Rows are points. Examples show where two turns around zero, p and q, send a point. Write where each new point lands after one turn and then the other. Backwards means that the second turn is done in reverse. Each puzzle has new turns, and all numbers are rounded.

Turn p:
[29 40] => [21 45]
[ -1 -13] => [  1 -13]
[-28   4] => [-28  -1]
[ -1 -32] => [  5 -32]
Turn q:
[ 14 -28] => [ 12 -29]
[ -4 -40] => [ -7 -40]
[10  0] => [10 -1]
[-14  46] => [-11  47]
[-5 23] => [-3 23]
Where do these land?
q, then p: [32 24] => [29 28]
p, then q backwards: [-35  35] => [-43  25]
q, then p: [  1 -32] => [  5 -32]
q, then p backwards: [ -4 -15] => [ -8 -13]
p, then q: [  6 -12] => [  7 -11]

Turn p:
[-16 -13 -17] => [ -4 -25  10]
[ 39  -2 -16] => [38 13 14]
[-33  38  32] => [-34   7 -48]
[  9 -23   0] => [ 0  3 24]
Turn q:
[-45   8 -31] => [ -1 -45 -32]
[28 26 25] => [13 43 -5]
[ 15 -27  12] => [-13   8  29]
[ 32 -15  -2] => [12 10 32]
[-29   8  -4] => [-10 -16 -24]
Where do these land?
q, then p: [-20 -11  35] => [-21 -29 -22]
q, then p: [-20 -11  -1] => [-13 -15  11]
q, then p backwards: [ 25  48 -16] => [ 41  35 -16]
q, then p: [ 15 -26 -18] => [-19  26  13]

Turn p:
[-19  -6  -3   0] => [-2  4  0 20]
[  4  49   9 -11] => [  7  42  -2 -29]
[  6 -22 -18  31] => [ 24 -32  -5  13]
[ 10 -45 -17  13] => [ -2 -47  -7  17]
[ 8 27 31 26] => [ 27  15  33 -21]
[ -8  -3  -2 -59] => [-54  19 -18  -1]
Turn q:
[ 49 -39  -9   5] => [54 -4 30 11]
[ -6 -31  -5   3] => [ 25 -13 -10 -11]
[-23   4   0  17] => [-14 -19 -17   0]
[-29  33 -40 -12] => [-22  25 -45  24]
[-14  28  40 -18] => [-42  12  14 -28]
[23  5 14  5] => [-1 -1 27  5]
Where do these land?
p, then q: [ 23  18  -9 -24] => [ -1  31 -23  -1]
q, then p: [17 54  4 -9] => [27 38 26 21]
p, then q backwards: [ -6 -27  -7  30] => [ 15 -13 -12  34]
p, then q: [-17   8 -11 -11] => [-12  -3  -9  19]
q, then p: [-17 -53  24  14] => [-50 -34 -12 -12]

Turn p:
[15 -1  9 19 18 32] => [  4  -5 -15   9  37  17]
[ 18  -6  32 -16 -19 -34] => [  7   9  51   3 -17  13]
[  4 -14 -41   6  -7  15] => [  6 -21 -26 -32   0  -5]
[-16  45 -15   5   7 -48] => [ 16  22  10  16 -18 -59]
[-17   8  -3  20  -9  29] => [ -2 -24 -27  19   3   1]
[-2 24 -6 -6 11 48] => [ 11   9 -47  16   9  17]
[ -2 -56  24 -28  -2 -42] => [-42  10  55 -30 -16  15]
Turn q:
[-25  -6  19  35  19  11] => [-48   5  10  -1   2  16]
[ 33  22 -11 -17 -39 -44] => [ 50  28 -25  16 -25 -25]
[ -9  13  10 -10  15  28] => [ -4  -5  31 -19   9   6]
[-24  13 -22   6 -28  40] => [  1 -33  24 -10 -40  16]
[  7 -34 -16  39  29 -15] => [-30  -1 -44   9  19  29]
[ 31  -2  28  -2 -36  21] => [25  6 31 42 -3  7]
[ 20  13 -21 -33  18 -28] => [ 34  11 -26 -26  17 -17]
[-33 -21  13 -17  22 -13] => [-30 -12  -3 -10  22 -32]
Where do these land?
q, then p backwards: [-17   0 -13  36  42  29] => [  1 -58  11 -17   4  24]
p, then q backwards: [ 11  13  -7  12  12 -16] => [  6   4  13 -25   1  -8]
q, then p backwards: [  9  20  15 -15 -31   6] => [ 11  25   9  -4 -16 -29]
p, then q: [-51  10 -23 -30  25  10] => [  3 -10 -22 -32 -55 -16]
q, then p: [ 21 -38  45 -37   1 -37] => [  2  18  27   1  45 -60]
p, then q: [ 18  -5   5  42 -34 -10] => [-11  -2  -9  41  38   2]
p, then q: [  9   0 -22  -9 -16  18] => [ 27 -21  -5   4   2   5]
